Each row is a point. Each copy is the shape, with its points in the same order, turned, moved and blurred by noise. Say if it was mirrored as well.
In the rows, zero is written as 128.

Shape (8 x 3):
[[109 106  97]
 [125 167 163]
 [176 122  49]
 [ 82 198 119]
 [149  84 134]
 [145 164 148]
 [ 58 177 114]
 [138 169  92]]
Copy 1 (8 x 3):
[[114 105 144]
 [ 85 150  69]
 [137 170 194]
 [ 31 137 108]
 [166 115 110]
 [101 162  84]
 [ 35 105 115]
 [ 90 162 140]]
Copy 1 is: mirrored
Copy 2 (8 x 3):
[[149 114  77]
 [129 142 165]
 [ 68 107  44]
 [136 201 115]
 [128  67 111]
 [108 137 154]
 [168 197 108]
 [ 98 154  94]]
Copy 2 is: mirrored

Shape (8 x 4):
[[133 158 112 150]
 [195 138 142  83]
 [ 81 131 138  80]
 [125  84 208 185]
 [157 149  66 107]
 [101  81 157 162]
 [119 149 197 133]
 [206 100 127 111]]
Copy 1 (8 x 4):
[[135 133 130 144]
 [132  42 158 136]
 [109 119 169  59]
 [ 76  94  34 101]
 [182 115 172 139]
 [116 119  68  76]
 [ 61 100 117 115]
 [166  39 120 136]]
Copy 1 is: only turned
Copy 2 (8 x 4):
[[127 125 105 102]
 [131  82 195  93]
 [106 184 157 102]
 [112 106 124 217]
 [184 124 136  61]
 [140 156 125 185]
 [ 72 124 139 146]
 [171  69 176 120]]
Copy 2 is: mirrored

Shape (11 x 6):
[[ 98 110  81 115 126 180]
 [160 155 161  93  95 209]
 [126  66 156  86  86 147]
 [126 123 100 163  73 161]
 [127 114  78 110  91 156]
 [176 131 147 110 125 172]
 [156 153 144 178 107 171]
 [ 36 201 173 118 174  94]
 [141  78  85  91 151 102]
 [100 173 141 103 143  80]
 [204 118 115 103 150  61]]
Copy 1 (11 x 6):
[[190 124 166 151 117 162]
 [167 106 106 209 187 116]
 [161 117 138 130 210 192]
 [183  88 120 115 131 125]
 [169  83 141 142 127 167]
 [135 131  95 176 166 143]
 [154 123  87 135 140  82]
 [ 71 153 242 140 158  72]
 [110 128 149 129 121 220]
 [ 65 113 190 132 148 120]
 [ 48 109  98 129 132 194]]
Copy 1 is: mirrored
Copy 2 (11 x 6):
[[ 64  75 126 156 121  87]
 [130  97 145 119  32 105]
 [145  73  88 102 121 117]
 [110  75 149 179 112 152]
 [ 96  82 102 181 110 111]
 [100 119 120 116  54 134]
 [ 95 108 180 141  75 168]
 [120 200 208 111 173  60]
 [ 74 129  58 137 146 115]
 [128 192 141 139 147  97]
 [ 95 189  54 140 113 163]]
Copy 2 is: only turned
Copy 3 (11 x 6):
[[157 112  91  91  86 139]
 [149 185 129  32 111  81]
 [ 87 180  60  54 123 147]
 [174 173  76 124 121 120]
 [167 129  74  89 132 140]
 [136 177 143  56 131 126]
 [161 203 139 124 122 106]
 [ 49  89 133 159 116  39]
 [104 106 100  89 156 191]
 [ 78 105 124 125 167  86]
 [102 141 145  97 228 174]]
Copy 3 is: mirrored
Copy 4 (11 x 6):
[[165 148  71 127 100 161]
 [176 167 139 216  89 145]
 [195  99  93 201 152 170]
 [165  83  91 149  71 121]
 [158 103 107 134  94 174]
 [130 138 129 196 123 156]
 [127 115 127 182  89  90]
 [207 174 141  82 196  60]
 [125 105  96 122 177 201]
 [173 136 166 102 177 120]
 [ 92  85 167 144 193 177]]
Copy 4 is: mirrored

Shape (14 x 8):
[[221  80 171 110 114 114  74 138]
 [141 119  80 115 186 148 234 154]
 [112 182 142 174 118 122 132  99]
 [162  60 200 116 114 109 125 166]
 [147 140 188  81 115  99  71 133]
 [177  70 137 149  81 189 181 157]
 [163 183 149 160  60 117 129  88]
 [107 116  56 129 167 107 162 124]
 [ 97 120 101 145 157 164 122 128]
 [190 130 223 193 113 114 164 129]
 [118  52 133 150 113 123 144 169]
 [117 122  85 152 132 158 158 199]
 [ 54 130 164 112 171 139 147 123]
 [ 62 166 159 114  58 150 123 127]]
Copy 1 (14 x 8):
[[141  57 137 161 108 184  42  81]
 [115 162 114 158 222 172 182 139]
 [128 180 101 120 128  86 107  78]
 [131  67 178 108 149 161  63  99]
 [ 96  75 107  97  94 145  65  76]
 [207  94 169 150 190 149 133  82]
 [179 152  68 114 126 105  67  48]
 [128 165 105 151 143 144 157 177]
 [121 135 141 157 118 106 167 129]
 [135 144 167 127 183 127  37  32]
 [161 102 186 134 162 122 106 158]
 [135 105 126 160 193  95 156 154]
 [ 75 149 160  88 133 104 153 110]
 [144 108 102  50 119  64 142  95]]
Copy 1 is: mirrored
Copy 2 (14 x 8):
[[181 133 185 163 108  43 122 148]
 [ 90 107  83 157  43 190 179 139]
 [ 76 170 138 111 157 151  89 143]
 [146 165 122 149  85  36 134 117]
 [180 190 137 143 168  75 127 148]
 [ 71  88 153 126  70  67 175 108]
 [ 71 165 191 145 179 120 109 128]
 [122 104  82 138  97 197 104 121]
 [114 109  94  81 116 151 118 147]
 [ 56 201 175 156  73  67 104 152]
 [125 113  95 114  69  81 119  80]
 [115 120 122  79  71 159 159 100]
 [109 172  38  97 131 129 127 157]
 [ 90 170 102  86 201 108 148  98]]
Copy 2 is: only turned
Copy 3 (14 x 8):
[[183 127  66  84  71 227 119 141]
 [110 112 104  79 157  82 200  63]
 [124 142 128  92 137  90  74 179]
 [145 141  41  88 114 205  91  92]
 [167  88  76 111  67 166  56 132]
 [122 201 125 110 140 190 160  84]
 [148 157 170  69  97 135  71 170]
 [ 68  82 102  81 134  97 169 136]
 [105 109  97 147 151 117 138 154]
 [190 201  81  48 148 149  78 132]
 [ 71 152  59  99 140 178 126 108]
 [ 80 166  86 131 112 100 164 111]
 [112  82  75 133 173  98  74 104]
 [ 91 134 149 152 112 119  36 116]]
Copy 3 is: only turned
Copy 4 (14 x 8):
[[140 106 178 154 176 230 158  81]
 [ 57 160  95 182 115  60 191 119]
 [171  90 147 135 108  98  86 135]
 [133 147 204 160 203 159 157  94]
 [179 112 152  91 184 182 143  95]
 [ 56 160 206 179 125 155 150 139]
 [177  98 183 132  77 151 108 146]
 [134 157  64 190 137  84 135 115]
 [ 90 126 100 143 149  99  85 135]
 [152  70 242 168 126 107 146 108]
 [116 171 173 188 170 128 114 104]
 [ 81 169 131 163 115  97 102  81]
 [128 129 123 114 208  63 109 139]
 [151 176 162  76 154 126  76 164]]
Copy 4 is: only turned

Shape (15 x 9):
[[106 112 206 135 163 157 144 122 169]
 [ 65 100 139 119 141  89 139 118 101]
 [ 92 194 159 132 184 145 127 164 130]
 [ 67 172 169 153  75  81 120 123 190]
 [150 133  88 128 115 181 168 185  84]
 [ 97 140 170 148  99 115 132  90 148]
 [102 144 166 142 156 133  93  97  97]
 [126 155 140 188 110  47 189 108 110]
 [ 99 198 144 196 162 125 118  87 136]
 [ 89 168 147 159 111 124 156 101 126]
 [116  95   9 129 174 185 178 143 103]
 [113 185 117 126 144 128 123 149 124]
 [207 135  80  83 177 145 144 179 162]
 [169 140  71  43 175 209 158 113 109]
 [205 101  12 118 113 179 112 197 121]]
Copy 1 (15 x 9):
[[145 109 140 143 198 127 123 183  78]
 [183 127 174  95 169  98 102  80 128]
 [132 150 201 108 116 145 120 180  88]
 [102 108 193 126 179  94 159 161 203]
 [126 114 131 160  55 137 150  84  73]
 [125 152 145 130 203  89 146 132 142]
 [104 173 154  98 167  87  93 142  86]
 [135 176 174  87 165 115 212  79 158]
 [ 79 185 207 108 173 150 137 130 125]
 [123 158 172 144 161 116 146 119 124]
 [152 113 152 156  82 207  85  30  97]
 [124 155 168 119  96 135 119 133 132]
 [144 112  80 109  68 212 141 154 111]
 [169 172  70 176  61 191  77 127 104]
 [ 95  63  65 128  33 188 131  73 100]]
Copy 1 is: only turned
Copy 2 (15 x 9):
[[ 75  65 153 120 110 136 107  69 108]
 [117  85 123 157  84 140  78 159 140]
 [120 106 125 109 131 192 125 118  49]
 [194  57 131 123  87 180  83  67 147]
 [142 119 102 201 163 105 186 135  88]
 [144  68 154 158 111 169  91  86 161]
 [119  94 178 153 141 169  79 129 110]
 [146 115  83 144 169 187  94 121 207]
 [140  81 176 108 155 230 120 123 134]
 [135  69 127 166 134 197 121 109 148]
 [110 123 131 179 119 107 224 214 123]
 [157 133 138 143 130 173 126 119  89]
 [119 203 142 134 120  90 197 106  98]
 [ 80 175 180 225 104 131 200 137  78]
 [195 179 161 180 157  47 223 152 102]]
Copy 2 is: mirrored

Shape (15 x 11):
[[109 106  77  87 166 105  82  96 131 160 158]
 [128 143 176  98 163 173  93 114 127 153 212]
 [145 150 130 153 140 121  88  65 135 134 180]
 [119 162  80 131 103 153 142 133 152  87 123]
 [146 116 177 144 134 154  90 154 152 160  99]
 [159 141 142 130 155 159 114 123 129 117 105]
 [ 26 114 100 147 158 127 155 112 123 167  95]
 [143 239 173  87 167 167 119 106 145 147 113]
 [ 36 123 146 132 146 159  84 135 135 166  95]
 [147 129 175 148 142 133  82 137 117  63 115]
 [113 114 149  77 166 133 145 159 105 105 134]
 [139 121 158 116 170 174  94  57 147 151 189]
 [128 114 171  21  11 166 130  95 126 136 108]
 [139 126 153 145 155   7  81 157 112 146  94]
 [147 108 145 152 155 137  92 137  29 166  98]]
Copy 1 (15 x 11):
[[ 97 116 139 104 173 106  71 202 165  88 151]
 [118 171 159 149 227  56  86 151 149 148  98]
 [112 110 111 136 208 131  95 156 131 153  99]
 [134 154  96 119 134 122 159 115 120  89 127]
 [157 199 181  94 152 132 116 146 161 173 123]
 [154 160 148 131 165 129 147 142 166 137 130]
 [ 63 115 211  87 122 120 150 173 115  96 120]
 [185 190 157 162 202 107 161 205 138 107  61]
 [ 91 186 230 106 148 127 118 180 105 115 138]
 [133 175 144 180 150 163 121 111 166 154 122]
 [114 167 169 162 125  73 122 145 195 104 124]
 [107 143 138 127 246  72 112 168 156 168 123]
 [127 230  83 135  78  29 118 208 106 171 154]
 [123 135 170 123  88 203  50 180 201 137  74]
 [174  97 211 150 121 118  86 158 154 167 145]]
Copy 1 is: mirrored
Copy 2 (15 x 11):
[[120 138 128 144  97 138 111 187 122  95 210]
 [113 175 155  77  91 118 104 103 142  28 176]
 [150 153 146 122  88 176 147 108 164  72 191]
 [167 119 150 177 133  93 176  99 117  92 116]
 [119 128 101  88 131  92 115 113 198 110 129]
 [153 132 110  96 134 126 156 126 152  78 116]
 [160 214 127 140 184  81 136 152 113 154 177]
 [103 206 119  94 113 121 216 125 133  34 107]
 [116 184 146 111 168  62 130 161 180 118 167]
 [138  94 162  90 175 146 136 108 178  81 130]
 [112 114 150 105 157 112 102 145  94  76 125]
 [158 169 148  67  80 134 127 125 146  54 186]
 [110 145 238 118  50 106 127 171 174 126  42]
 [ 62 108  85 122 173 197 138 138 152 159 164]
 [138 166  94 132 177 166  61 172 168  79 119]]
Copy 2 is: only turned
Copy 3 (15 x 11):
[[149 138 120  98 119  76 144 173 200 146 166]
 [211 192 133 135 113 146 122 130 169 114  96]
 [196 106 173 114 130 109 159 159 166 107  90]
 [112  77 106 103 127 168 143 105 136  94 119]
 [128 176 142 158 162 137 125 148  87 121 109]
 [126 148 160 144 125 139 150 121 119 114 131]
 [152 106  71 151 208 101 190 120 163 158 182]
 [107 167 125 182 102 139 179 103 148  65  51]
 [163 160  51 155 192  98 168 151 107 124 139]
 [152 122 156 128  90 145 145 146  57 125 117]
 [137 144 102 148  85 137 136 112 128 169 154]
 [209 175 170 134 130 155 177 147 184 105 128]
 [ 97 190  67  58 128 239 185 170 135 181  63]
 [ 96  98 159 160 121  37 131 183 100 204  99]
 [148 182 156  92 143  76 156  86  84 175 126]]
Copy 3 is: mirrored

Shape (16 x 12):
[[126 128 146 128 137 176 162 116 106 127 127 199]
 [112 109  95 160 135 210  83 122 130 121 186 158]
 [ 81  81 154 117 127 173 110 113 184 147 130 106]
 [ 30  72  92  86 108 154 132 113  70 152 167  51]
 [123  85 110  98 121 126 114 125 201 149 115  86]
 [126 171 178 173 141 117 149 169 183  79 137 144]
 [102 146  51  90 100 187 187 129  90 165 152  51]
 [169 187 167 205 143 147  91 142 130  82 117 153]
 [143 135 129 153 140 134 100 195 122 106  83 153]
 [119 126  99 152 219 167 121  94 114  90 147 164]
 [ 94 154 118 164 155 149 133 196 175 107 121 164]
 [ 61 139  90 116  98 127  97 101 150 174 134 120]
 [152 205 177 138 191 143  79 193 141 136 145 157]
 [141  81  91 141 143 133 135 105 100 121 215 183]
 [ 54 103  55  41  81 146 140  78 122 119 147  84]
 [ 57  83  95 138 122 122 118  89 162 206 121  74]]
Copy 1 (16 x 12):
[[188 145 122  99  96  83 113 120 130 126 103 122]
 [117 141  89 105 130  60  96 149 171  93 171  93]
 [165 119 133 117 135  92 136 174 162 137 207 182]
 [107 110  35 150 147 135  82 177 142 215 169 183]
 [143 108 167 118 169 155 142 158 168 137 197 169]
 [145 134 218 112  77 109 130 186  81 108 156 101]
 [121 154  68 112  99 204  62 152 182 201 154 136]
 [129 179 180 103  86 103 109 146  71  35 150 107]
 [113 124 188  76 127 115  81 140  97  85 115 150]
 [149 187 108  97 163  83 123 192 132  97 103  95]
 [136 104 190  62 102 101  90 196 122 108 136 106]
 [164  72  81 116 138 161 104 167 136 114 187 141]
 [113 129 178 120  60 112 127 195 129  28  96 142]
 [118 126  87 131 146  80 156 118 144 141 114  63]
 [175 104  71 171 180 172  62 159 169 198 175 139]
 [145  91  70  83 160 166 153 180 138 155 212 180]]
Copy 1 is: mirrored
Copy 2 (16 x 12):
[[121  77 112 116 131 163 114 114 209 142 110 155]
 [170  99 177 150 110 157 130  85 147 119  86 206]
 [164 102 149  84 100 150 120 108 115  75  89 107]
 [179 135  77 119  78 146 226 142 133  18 105 166]
 [178 136 119 116  76 130  80 144  98  92 112  97]
 [109 162 148  92 186 171  83 121 134 158 150 127]
 [146 162  59 109   9 191 177 143 152  92 131 189]
 [ 92 125 204 127 160 155 113 134 156 207 148 143]
 [116 137 150 133 155 147  98 197 151 166  95 147]
 [181  86 166 165 146 203 119 131 190 123 157 161]
 [152 153 144  92 171 191  77 152 147 158  94 166]
 [216 122 107  77  87 118 159 127 123 128 107 150]
 [118 126 206  74 154 136  70 184 166 154 172 191]
 [162  81  98 189 144 134 119  91 154 104 139 205]
 [209 172  62 129  49 121 181 109 177  62 109 127]
 [209  88  91  86  72 153 160 148  70  92 120 115]]
Copy 2 is: only turned
Copy 3 (16 x 12):
[[128 125 144  77  88 116 122  97 129  59 200 103]
 [ 94  57 112 143  63 155  82 133  87  48 198 130]
 [ 94 133 126 121 145 216  73 140 139  69 152 114]
 [171 120 133 121 116 208 132 225 101   7  93 161]
 [ 91 133 133 148 121 200 101 171 157 124 111 104]
 [110 126  86  85 134 133  61  68 110 142 163 149]
 [ 96 104 180 111  94 137 163 200 110  33  69 191]
 [126 106 129 154 119  98  82  39  83 146 204 156]
 [131 161 120 131  82 115  86  87  73 137 149 113]
 [170  74 164 108  40 146  68 128 129  92 195 129]
 [101 121  97  95  88 116  31 100 100 112 133 120]
 [131 107 118 166 148 129  82 184 141  49 118 112]
 [105  82 151 108 137 109  59  85  33 161 175  96]
 [134  70  84 102  52 130 136 183 131  87 207 111]
 [141  79 127 122 114 184 152 186 162  31  48 127]
 [122 141 139 167 144 170  71 230 158  60 119 136]]
Copy 3 is: only turned
